Each row is a point. To make a cloud, some directions were put in groups of two or more. Within a group, all points are equally far from the middle, so they leave a hole (a ring in 2 directions, a hollow ball in 3). The other directions are filled evenly. Then the cloud was stretched, turned, moved and blurred a little. Count the holes, and give their numbers of directions, smallest first.

Cloud (19 x 3):
[[ 23  54 -11]
 [ 41  56  -8]
 [-18  21 -58]
 [ 37  -1 -24]
 [  7   9  53]
 [ -7 -31 -18]
 [ 11  53  21]
 [ 53  -8   0]
 [  3  47 -24]
 [-35 -39 -10]
 [-18  39  19]
 [ 25  57  26]
 [ 38  56  -8]
 [-25  39  11]
 [-60  32 -18]
 [-54 -33   5]
 [  7 -25 -16]
 [ 41  50 -16]
 [ 20  41 -30]]
Holes: 1 (2)

Cloud:
[[-36  -6  -9 -13]
 [ 27 -17  18 -45]
 [ 24  35  -2 -28]
 [-37 -13  -9   0]
 [ -7 -14  11  55]
 [ 27  -5  40  29]
 [ -9   8  -9  60]
 [ -1  46  29   5]
 [ 29  -3   8 -48]
 [ 24   0 -28  44]
 [-15   4  47 -31]
 [-10  22 -24 -33]
 [-21   8 -21 -31]
 [-38   0   1 -17]
 [-10  30  49  -1]
 [ -1   6 -12  58]
 [ 31  -4 -31  35]
 [ 20 -44  22 -11]
 [ 47   7   8  17]
 [-41  18  22  18]
 [ 12 -45  26   5]
 [  8 -11  36 -45]
 [-16 -33  10  34]
 [ 11  -5   2  57]
 [ 11  -1  17 -52]
 [ 12  33 -12 -34]
 [ -5  44 -27  -3]
 [  4 -14  14  55]]
Holes: 2 (2, 2)

Cloud:
[[ 10 -33  -6 -16  -4 -44]
 [ 15   5 -34  -1 -11 -41]
 [ 16 -35   4  -9 -16 -18]
 [ 20  15 -19  21 -19  55]
 [-41  -6 -17 -36  -9 -28]
 [ 25  34   6  21  19 -26]
 [ 13  29 -10  26 -24  48]
 [ -6  -6  17 -38  22 -52]
 [ 44  -9   2  27  -2   7]
 [ 36 -17  -4  13 -19   1]
 [ 20  10  37 -35   4  -9]
 [ 29  37 -17  -9  26 -10]
 [  5  13  16 -48  16 -32]
 [ 25 -25 -14  -2  -6 -29]
 [-18 -25  14 -24  26 -29]
 [ 46  21   3   3   9  49]
 [ -1 -27 -13 -22 -24  10]
 [ 12  18  -4  27  16 -38]
 [ -5   3 -13  15  21  48]
 [-21 -16  -7  32   2 -21]
 [ 25  30 -10  22 -22 -25]
 [-29 -25 -13 -36  -1  12]
 [ -8   5  28  36 -24   7]
 [ 20   6 -16  14  26  40]
 [ -6  43 -18  15 -11  15]
 [ -7  18  38   1   8  22]
 [ 43  22  11   0  -6 -43]
 [ 52   2  28  -4  -4  -1]
 [  0 -13  15  28  20  19]
 [ 21   5  19 -23  -7 -60]
 [-16  -7  14 -36  26 -42]
 [  9  13  -4 -51  18 -30]
 [-35  -7 -18 -37 -13 -35]
 [  3  -5  16 -38  19 -58]
 [-10  -7  28   5  14  41]
 [ -6  37 -31   6   7   5]
 [ 15   8 -20  11  32  24]
 [-16   7  21 -30 -14  31]
 [ 30  18 -22 -16  32 -14]
 [ 14   0 -21  30   6 -31]
 [-27  28  14 -11  -4  20]
 [ 13  34 -30   7 -17 -16]
 [-17   4  15  33 -32  23]
 [-33  17 -11  19 -17 -25]
 [  2 -36  14 -10 -23 -10]
 [-28 -27   8  10   8 -34]
 [ 32  30   4  23   8 -35]]
Holes: 3 (2, 2, 2)
